Every row gives one point. Any point is a mix of the corners, with weights that add up to 1. It lies inside the corners' shape when no weight is negative. Say inside or outside, and name the corners with a negative weight.
In the rows, zero is written as 128.

Corners:
(1): | 193 | 105 |
(2): |  87 | 209 |
(3): | 101 |  89 |
Points:
|  94 | 187 | => inside
| 102 | 112 | => inside
| 138 | 116 | => inside
| 184 | 129 | => outside (3)

Corners:
(1): |  87 |  97 | 114 | 169 | 133 | 136 | 117 | 114 | 155 |
(2): | 154 | 167 | 117 | 152 | 126 | 131 | 117 | 114 | 149 |
(3): | 148 | 156 | 118 | 144 | 159 | 158 | 249 | 138 | 189 |
(4): | 150 |  96 | 138 | 133 | 118 | 117 | 119 | 129 | 143 |
(5): | 119 |  83 | 112 | 159 |  87 | 132 | 137 | 157 | 137 |
(6): | 143 | 125 | 103 | 151 |  90 |  76 |  98 | 110 | 142 |
(7): | 122 | 115 |  97 | 108 | 100 |  89 | 122 | 106 | 125 |
(8): | 175 | 174 |  81 | 105 | 167 |  70 | 147 | 133 | 127 |
(9): |  79 |  75 | 161 | 154 |  88 | 142 | 119 | 162 | 189 |
(10): | 108 | 108 | 150 | 167 | 100 | 143 | 160 | 120 | 118 |
Points:
| 127 | 113 | 122 | 146 | 118 | 121 | 129 | 148 | 166 | => outside (7, 10)
| 134 | 131 | 121 | 137 | 129 | 113 | 139 | 129 | 151 | => outside (5)
| 138 | 120 | 112 | 129 | 123 | 105 | 130 | 124 | 139 | => inside
| 126 | 124 | 113 | 138 | 115 | 102 | 121 | 129 | 131 | => outside (3, 4)
| 151 | 152 | 103 | 139 | 113 | 107 | 136 | 114 | 131 | => outside (1, 4, 9)
| 140 | 126 | 115 | 140 | 126 | 120 | 143 | 129 | 157 | => outside (10)
| 127 | 114 | 126 | 140 | 104 | 116 | 131 | 132 | 152 | => outside (1)
| 141 | 143 | 118 | 150 | 118 | 125 | 125 | 121 | 146 | => inside
| 140 | 137 | 116 | 147 | 126 | 126 | 167 | 128 | 161 | => inside

Corners:
(1): | 169 | 110 | 111 | 143 | 212 | 112 | 122 |  85 | 111 | 147 | 111 | 130 | 109 | 135 | 126 | 154 | 148 | 122 |  59 | 133 |
(2): | 131 | 140 | 149 | 140 | 221 | 193 |  81 | 163 |  88 | 151 | 140 | 125 | 132 | 131 | 132 | 113 | 128 |  98 | 123 | 133 |
(3): | 146 |  94 | 135 | 131 | 140 | 194 | 125 | 126 |  65 | 131 | 120 | 138 | 126 | 140 |  97 | 113 |  97 | 120 | 103 |  97 |
(4): | 133 | 117 | 172 | 127 | 148 | 135 | 183 | 102 | 152 | 148 | 144 | 119 |  60 | 126 | 122 | 111 | 187 | 118 | 117 | 163 |
(5): | 164 | 159 | 119 | 134 | 141 | 100 | 140 | 139 | 156 | 138 | 147 |  97 | 119 | 153 | 144 | 153 | 104 | 122 | 101 | 139 |
(6): | 151 | 140 |  97 | 139 | 136 | 179 | 138 |  91 |  99 | 140 | 119 | 163 | 122 | 186 | 146 | 116 | 144 | 111 | 130 |  81 |
(7): | 186 | 131 | 151 | 108 | 140 | 133 | 132 | 152 | 106 | 118 | 114 | 145 |  89 | 119 | 112 | 125 |  95 |  92 | 143 | 102 |
(8): | 127 | 134 | 159 | 144 | 190 | 105 | 123 | 179 |  95 | 158 | 145 | 144 | 103 | 156 |  98 | 136 | 149 | 141 | 134 | 113 |
(9): | 124 | 147 | 152 | 176 | 121 | 147 | 157 | 145 | 156 | 149 | 103 | 127 | 114 | 113 | 128 | 148 | 129 |  85 | 128 | 102 |
(10): | 161 |  96 | 140 | 138 | 200 | 136 | 106 |  84 |  76 | 150 | 136 | 113 | 119 | 113 | 105 | 129 | 129 | 158 | 136 | 107 |
(11): | 125 | 130 | 148 | 134 | 136 | 108 | 188 | 150 | 152 | 249 | 146 | 111 |  31 | 163 | 146 |  91 | 112 |  76 |  90 | 114 |
(12): | 157 | 105 | 152 | 126 | 110 | 107 | 162 | 161 | 156 | 112 | 144 | 158 | 140 | 142 | 142 | 141 |  91 |  86 | 143 | 120 |
(13): | 151 | 108 | 163 | 145 | 125 | 118 | 109 | 108 | 165 | 130 |  76 | 164 | 134 | 105 | 124 | 159 | 111 | 125 |  90 | 248 |
(14): | 108 | 161 | 171 | 114 | 144 | 134 | 147 |  89 |  25 | 128 | 142 | 123 |  97 | 128 | 156 | 115 |  66 |  66 | 122 |  96 |
(15): | 127 | 126 | 166 | 117 | 197 | 157 | 154 | 166 | 119 | 116 | 120 | 158 | 118 | 163 |  98 | 129 |  81 | 136 | 150 | 102 |
(16): | 138 |  73 |  55 | 157 |  99 | 139 | 174 | 160 | 138 | 147 |  92 | 165 |  55 |  95 | 148 | 172 | 126 | 105 |  77 | 125 |
(17): | 172 | 129 | 128 | 146 | 155 |  93 | 198 | 155 | 123 | 112 |  87 | 104 | 126 | 115 | 132 | 121 | 110 | 113 | 115 | 156 |
(18): | 155 | 142 |  79 | 158 | 102 | 120 | 171 | 154 | 169 | 150 | 124 | 162 | 159 | 124 | 150 | 125 |  92 | 107 |  95 | 118 |
(19): | 148 | 118 | 150 | 129 | 111 | 176 | 113 | 158 | 170 | 126 |  78 | 174 | 144 | 114 | 142 | 151 | 183 | 151 | 131 | 137 |
(20): | 161 | 143 | 159 | 158 | 143 | 114 | 122 | 177 | 129 | 112 | 135 | 126 | 119 | 129 | 144 |  78 |  84 | 144 | 117 |  96 |
(21): |  74 | 127 | 111 |  87 | 132 | 138 |  98 | 180 | 131 | 112 |  55 | 155 | 148 | 125 | 126 | 125 | 103 |  68 | 141 | 146 |
Points:
| 164 | 121 | 152 | 145 | 136 | 132 | 178 | 171 | 146 | 129 | 130 | 133 |  94 | 145 | 116 | 124 | 119 | 136 | 144 |  88 | => outside (1, 2, 13, 14, 18, 21)
| 139 | 128 | 140 | 135 | 143 | 140 | 146 | 151 | 122 | 148 | 124 | 133 | 107 | 136 | 131 | 120 | 120 | 111 | 124 | 111 | => outside (1, 13)
| 146 | 124 | 122 | 143 | 146 | 137 | 133 | 140 | 134 | 148 | 110 | 136 | 114 | 128 | 127 | 130 | 131 | 116 | 108 | 131 | => outside (12, 14, 15)
| 142 | 128 | 132 | 135 | 161 | 143 | 136 | 133 | 115 | 150 | 120 | 132 | 108 | 131 | 127 | 129 | 123 | 111 | 113 | 127 | => outside (12, 20)
| 135 | 133 | 150 | 132 | 175 | 132 | 141 | 147 |  92 | 140 | 118 | 122 |  86 | 117 | 130 | 119 | 118 | 102 | 126 | 105 | => outside (3, 5, 6, 12, 13, 18)
| 149 |  97 | 118 | 136 | 165 | 128 | 134 | 159 | 118 | 112 | 106 | 148 | 125 | 108 | 113 | 133 | 105 | 129 | 111 | 142 | => outside (5, 6, 9, 11, 14, 19)
